Each row of a before or after table is a point. One or more steps were done to the points. Then noise was added and the rows were shuffled. The steps act on columns, c1 being the first. Write out the steps. A step turns or swaps two columns, mirrors them in a line or flattens them onto one, adds a multiple of one to another, or multiplies or shifts one. Angles are multiples of 10 degrees, from the lower column toward the higher: turns from -170 to 170, lines from 10 to 170 but not 90. Use the fewest steps. Two steps may share a column if one is a turn and the other turns, adds or multiplies; they go together, in the order done. Otherwise the lowest column goes first.
In the rows, zero is written as 128.

Before, 12 rows:
[[150  83]
 [141 129]
 [121  53]
 [ 90 105]
 [ 63 159]
 [153 167]
 [ 59 112]
 [175 153]
 [164 129]
 [ 61 185]
 [ 78 127]
 [ 88  97]]
After:
[[148  77]
 [175 151]
 [119 182]
 [ 92 163]
 [115 169]
 [157  98]
 [119  82]
 [ 84 186]
 [134 119]
 [165 190]
 [ 38 130]
 [ 59 148]]
Steps: mirror c1 and c2 in the line at 160 degrees

Before (12 x 4):
[[146 159 174 143]
 [149 108 163 136]
 [116 156  98  87]
 [ 46 156 127 170]
 [120 101 119 116]
 [153 123 113  99]
 [147 106  93 143]
 [139 103 114 174]
 [ 27 146  85 119]
 [148 146 105 135]
 [159 113  85 176]
 [134 150  87 110]]
After (12 x 4):
[[ 43 168 123 158]
 [153 110  93 103]
 [116 142  54  81]
 [146 161 242 130]
 [148 111  42 151]
 [147 148  66 129]
 [157 132  22 178]
 [ 27 142  18 115]
 [140 122  94 181]
 [136 143  26 105]
 [149 110 216 144]
 [123  99 107 124]]
Steps: turn c2 and c4 by -20 degrees; multiply c3 by 2.5

Before:
[[109 125 148 170 176 139 136 149 120]
 [122 116  64  88 119 158 148 174 141]
 [192 141  74 145 121 128 156 149 135]
 [136 123 120  73 135 164 126  53 145]
 [179  83  61 128 165 115 151 172  89]
 [210  93  89 139  58 128 166  96 180]
 [137 115  96  87 176 138  85 144 141]
 [122  89 145 162 104  75 170 158 133]
 [111 142 107 148  97 133  93 143 113]
 [118 152 134  99 138 112 143 144 138]
 [195 134 111  93  82 198  97 109 132]]
After, 11 rows:
[[159 129 136 136  99 178 155 135  94]
 [163 115 164 123 136  81 111 149 145]
 [132 138 130  84 118 120 121 182 148]
 [ 99 164 191 188 105 155  97 163 162]
 [105 131 125 107 173  56 175 150 108]
 [ 42 123 124 144 168  83  93 172 110]
 [ 13  94  34 132  57 205 137 101 199]
 [ 72  79 104 145 118 153 108 146 148]
 [122 119   5  67 129  89 146  61 139]
 [151 143 181 135 171 125 128 141 125]
 [ 64  82  83  52  85 174 154 109 116]]
Steps: turn c1 and c2 by -140 degrees; multiply c1 by 1.3; add 1.5 times c8 to c3; turn c4 and c6 by 60 degrees; add -1 times c5 to c6; mirror c7 and c9 in the line at 70 degrees

Before:
[[169  48 155 182 150 168  97 159  82 111 137  42  86 131]
 [179 108 135 196 161 192 126 132  92 137 128 116 131 200]
 [ 79 137  20  91 143 191 130  78  51 186  40  60  58 117]
 [144 146  68 139 136 191 120  83  37 154  74 105  88  65]
 [140 186  64 167 178 111 147 118 156 151 199 158 196 148]
 [110 117 120 140 116 171 146 157 100  35 142 134 156 147]
 [186  66 118 123 138 158 132 139  54 105 156 130 103 183]
 [148 115  41 159  92 173 122  94 117 157  95  81  85 124]
 [162 133 133 159 110 194  91 194 115 127 173  91 101 137]
 [ 84 196  79 156 115  76 197 145 159 163 145 198 168 145]
 [134 113 194 135  99 155  55 104 120  93 139  93 137 172]]
After, 11 rows:
[[158 213 138 150 148  81  88 158 168  76 141  47  89 113]
 [104 141 115  61 120  97 145 159 172  61 131 137 158 132]
 [130  71 181 148 143  50 223  81 182 197 212  58  59 121]
 [132 151 155 147 109 111 103 198 194 103  81  94 104 122]
 [ 83  67  88 171 116 158 207 144  74 135 106 197 168 138]
 [ 99 113 143 170 175 156 193 115 110 111  41 162 198 135]
 [170 158 128 178 160  90 123 133 191  85 117 126 130 128]
 [162 209 126 104 140  55 143 133 160 116 115 142 108 131]
 [160 128 176 169  92 119 198  95 174 124 154  83  87 120]
 [171  97 159 152 132  39 176  84 191 138 148  98  86 121]
 [125 147 154 104  98 120  35 104 156 101 126 103 141 125]]
Steps: turn c1 and c11 by 30 degrees; turn c2 and c11 by -150 degrees; mirror c3 and c7 in the line at 120 degrees; turn c4 and c10 by -50 degrees; swap c6 and c9; flatten c12 and c14 onto the line at 10 degrees

Before, 9 rows:
[[125 154 109 106 141 113 184  77 162 121 150 122 126 125  71  76 136 163
   85 152 157 109  96 140]
 [120 171 142 103 163 149  91  99  87  51  90 155  94  82 125 133 171  80
  167  62 137 175 137 110]
 [121  77  66 125 108 110 145 105 119 132 132  58 110 139 157 127 157 152
  169 140 113 113  87  69]
 [160 113 134 124 102 147 100  73 175 104 127 126  90  94 171 136 194  86
  158  63 143 107 149 158]
 [168 126  83  95 121 140 108 128 181 148 125 116 157 146 126  86  96  82
  149 158 135 147 164 160]
 [ 94 169 152 189 130 173  97  99  82  82 125 139 157  77 158 126 132 124
   66 112 155 164  77 153]
 [116  72  59 163 115  67 185 124 128 131  95 145 149 141  86 106 109  80
  117 149  98  96 141  98]
 [134 138 158 183 101  87 121 132 101 127 117 107 158 107 145 144 165 145
   82 108 169 180 150 131]
 [118 137  93 145 178  78 188  85 140 145  99 116  64 186 129 127 108  77
  161 157 143 167  98 108]]
After, 9 rows:
[[121  78  86 123 142 111 144 105 123 114 132  57 151 139 157 126 139 151
  168 140 112 113  93  68]
 [117  71 113 165 139  66 184 122 129 119  96 146 180 142  86 103 121  80
  115 148  98  97 144  99]
 [ 96 169 117 190 150 172  97  99  96 169 126 139 187  77 159 126 130 126
   67 112 156 165   8 152]
 [125 155 110 104 120 113 184  77 152 140 149 121 144 124  70  76 131 163
   85 154 158 109  85 141]
 [134 140 149 183 153  88 121 134 107 115 118 107 150 106 144 142 142 145
   81 107 170 180 148 131]
 [117 136 112 146  78  78 187  87 138 139  99 116  48 186 129 127 117  76
  161 157 144 166 123 107]
 [167 125 140  95 123 141 108 128 166 108 126 118 162 147 125  84 116  83
  149 158 136 146 193 160]
 [160 111  72 124 163 146 100  74 162 135 127 125 138  94 171 136 156  86
  158  62 143 109 111 158]
 [118 171  67 104 137 150  91 101  99 213  88 157 147  82 126 133 145  80
  167  61 137 175  23 110]]
Steps: add 1.5 times c14 to c3; turn c3 and c13 by -50 degrees; add 1.5 times c10 to c23; turn c5 and c10 by 150 degrees; multiply c9 by 0.7; multiply c17 by 0.4

Before, 14 rows:
[[221 137 169  93  84 198  93 144 130 148 147 149 120 142  93  74 106 170
   62 102 114 121 160 175  99 142  74  69 145 130  42 123 106  95 172  75
  142  83 113 147 113  74 139 132 114 118 104 123  36 209 226  92  95 144
  219  67 196  99 107  35 117 130 129  93]
 [141  64 111 144  55 129 127 131 170  99 182 108  65 184 177  42 156 174
   81  54 165 116 133 177  87  97 174 112 118 160  55  75  68 100 118 115
   84 141  94 214 155 169  58  84  81 167  66 171 115 173 176 147 164 131
  134 113 139 101 171  83 164 114 126 117]
 [143  54 109 167 128  57 201 109 178  85 146 111 198 166 168 151 151 150
  145 124 150 141 141 119 106  83 124 164 127 146 120 143 169 119 121 133
  109 156 176 209 166 139 105 121 138 100  93 199  82 105 124 158 170 143
  111 129 174 160 157 133 129  93 113 157]
 [ 92  44 150 147 147 101 175  77 201  98 104  70 178 125  83 131 163 105
  161 142  79 147 106 119 131 151 156 210 144 121 121 106 131  98 121 191
  119 172 115 170 212 101 159 123 178 127 142 209 148  90 138 149 137 104
  103 123 165 163 114 106 119  63 113 152]
 [124 113 164 143 175 130 132  63 161 153 118 116 197 114  78 133 112 136
  144 114  93 174 159 114 151  58  60 170 196  74 111 146 138 142 133 139
  183 135 182 106 175 136 143 151 167 119 212 103 109 180 167 165  96  56
   79 162 142 121 113 117 102 144  90 180]
 [ 73  35 117 106 173 113 132  87 175 101 125 117 185 157 150 152 126 101
  169 166  78 158 123 119 143 163 135 193 178 117 132 144 189 128 111 150
  144 120 170 168 194 167 168 164 170 115 153 142 118 119 116 211  90  96
   83 114  99 205 114 160 140 111  91 138]
 [124 112  64 113 106 101 158 104 150 126 179 101  79 177 135  84  90 249
  116 107 160  64 175 172  57 150 173  71 114  93  84 103  92 109 124 143
   88 167 125 189 165 112 103 115  97 168  80 187 121 154 145 107 185 146
   98 106 162 151 172  95 156  87 149 102]
 [163 100 128 111  80 105 134 149 144 169 180 190  76 202 109  65  93 189
   99  38 149  73 147 154  31 156 124  76 123 170  94  65 103 107 215  90
  112 136 130 199 110 124 123  71  13 152 102 148 125 172 226 105 158 157
  133  90 187  76 185  57 106 113 132  80]
 [124 118 172  60 190 150 131 169 157 181 113 163 141  91  92 140 155 155
   68  67  56  95  99 130 160  66  58 155 194  45 111 160 129 185 139 143
  187 110 155  89  93  82 154 165 133  65 145  75  94 158 159 152 115 101
  117 175 119 103  62 149 101 169  51 192]
 [118 102 215  67 141 142  82 161 101 172  74 159 148 105  48 164 114 195
   88 101  39 117 122 111 145  71  46 117 178  60 171 194 120 200 114 133
  177  92 182 146 107 126 111 147  82  88 131 114 103 248 198  83 110  83
  132 218 115  38  88 180 127 174  74 128]
 [ 75 104 162 107 175 118 147  86 142 120 113 135 156 128 127 159 152  87
  143 148 118 197 112  86 124  89  68 201 142  63 161 140 141 195 133 141
  185 109 119 121 161 132 135 199 137 124 146 165 115 117 119 137 108  88
  119 214 152 184 106 149 117 155  95 156]
 [121  84 118 128 102  93 172  61 164  92 175  75  82 215 174 101 170 174
  132 108 121  73 146 139 129 168 148 134  43 145 106 112 117  92 144 131
  129 150 172 196 143 157  92  81  95 170  75 140 137 133 149 151 211 104
  100 121 206 152 191  92 162  45 115 104]
 [115  55 124 135 141  42 197  53 220 105 131  97 150 173 151 168 132 150
  159 111 146 139 120 163 107 146 188 129  82 123 118 113 171 113 142 176
   94 190 127 202 178 178  90 154 182 172 119 150 163 113 167 193 129  93
  123 150 176 197  89 127 121  70 110 121]
 [115 147 158  67 148 176  56 179 132 204 105 116 122  82  57 169  84 181
  105  65 122  93 129  94 187  66 108 123 161  46 131 181 128 187 183  66
  175  87 142 141 143 103 139  96  91 111 129 101 117 190 236  67 125  57
  133 147 132 113  86 184 114 162  34 188]]
After:
[[ 73  34 115 107 173 112 134  85  93 100 125  68 185 158 151 149 125 105
  169 167  81 159 125 118 127 171 136 191 179 119 130 144 190 128 110 150
  144 122  83 170 198 166 165 163 117 113 151 144 115  88 115 210  88  99
   91 113 100 205 115 163 140 110  76 137]
 [124 113  65 116 103 101 164 107 127 126 177  50  77 178 138  81  92  69
  118 108 161  64 174 172 203 157 173  71 113  93  85 106  93 108 122 142
   90 168 235 188 164 110 103 115 153 165  78 189 121 158 146 105 184 143
  102 106 163 151 172  93 156  87 139 102]
 [223 133 170  92  83 200  92 142 135 147 147  97 120 144  96  74 108 119
   65 103 114 118 159 174 156 127  74  70 143 129  42 125 103  94 173  76
  142  83 172 146 115  74 139 133 208 118 105 125  35 142 227  92  96 144
  221  66 196 100 108  36 118 130 128  91]
 [117  58 124 135 144  42 197  54  61 104 131  47 153 175 152 168 131 121
  161 108 148 139 124 164 175 146 189 128  82 123 118 115 174 111 142 176
   93 192 147 201 178 178  91 155 115 173 118 149 163  75 170 195 125  94
  126 151 176 200  91 127 119  71  80 121]
 [125 111 163 142 176 132 130  66 105 153 116  65 196 115  79 131 112  77
  145 115  94 174 158 115 111  66  55 172 197  71 111 148 139 143 133 136
  184 134 108 108 176 135 142 149 181 116 213 103 109  90 167 164  93  58
   68 161 141 122 114 114 102 145  84 180]
 [ 92  43 151 147 146 100 177  77  68  97 104  16 176 125  83 130 165 149
  160 143  80 145 106 116 147 155 158 211 143 121 123 104 131 100 124 191
  119 171 112 171 212 103 159 123  88 125 142 209 148  81 136 149 136 104
  109 125 162 162 113 103 117  64  88 153]
 [164  99 128 109  78 107 133 151 144 171 180 139  75 203 109  66  95  97
   99  36 149  72 145 151 226 154 122  76 125 167  94  63 101 108 218  91
  111 137 180 198 109 125 124  72 172 153  99 149 125 243 225 107 156 153
  138  88 187  74 187  57 105 113 126  79]
 [ 75 106 163 108 173 118 148  87 129 121 114  86 155 126 125 160 151 156
  140 147 118 198 113  86 132  91  68 201 144  67 162 141 141 194 133 143
  184 108 100 122 162 129 134 198 117 125 146 167 114 118 116 133 110  87
  113 213 152 187 107 148 119 151  91 154]
 [123 116 173  59 190 149 134 171 115 183 112 114 139  91  92 139 152  92
   67  66  57  94  97 129 101  68  58 154 195  41 110 158 128 186 138 143
  188 111 136  88  94  78 156 164 159  64 145  75  95 124 157 151 116 102
  107 175 120 102  62 147  99 167  45 191]
 [120  85 118 127 104  96 176  63 100  92 176  24  78 214 176  99 171  66
  131 107 125  72 147 140 139 176 147 136  43 147 106 112 117  93 144 131
  129 154 143 192 144 157  95  79 135 168  77 141 138 161 149 152 212 107
  111 122 206 150 191  93 161  44 105 105]
 [143  67 112 148  54 127 125 132 106  99 181  57  66 184 179  41 153 133
   81  53 168 115 134 175 176  97 175 111 119 159  56  77  68  99 118 113
   84 141 186 214 156 170  58  84 172 164  63 172 113 174 176 149 165 131
  128 113 139 102 172  84 165 115 115 117]
 [113 150 157  69 149 177  57 179 136 201 101  65 124  81  54 170  85  88
  105  66 120  93 129  96  60  66 109 124 163  48 128 182 127 184 181  67
  175  87 164 142 143 101 140  94 190 109 129 101 116 164 237  65 123  56
  120 147 132 113  86 183 115 161  39 189]
 [143  53 111 170 128  58 202 107  96  86 147  58 196 165 169 152 148  71
  144 124 149 140 138 118 163  85 124 163 127 145 120 142 171 118 122 129
  110 156 122 210 167 136 106 118 107 102  95 200  83 120 124 162 171 144
  103 128 173 162 154 133 128  95  94 158]
 [117 100 217  65 141 142  82 160 161 172  73 108 149 104  50 166 112  49
   88  99  38 117 123 112  98  69  47 120 178  58 171 193 120 202 114 134
  175  90 158 147 107 126 112 149 246  87 134 114 105 176 197  84 110  86
  124 219 115  41  87 179 129 172  88 126]]
Steps: turn c9 and c63 by -20 degrees; turn c9 and c25 by 160 degrees; shift c12 by -50; turn c18 and c39 by 120 degrees; turn c26 and c55 by 10 degrees; turn c45 and c50 by -90 degrees
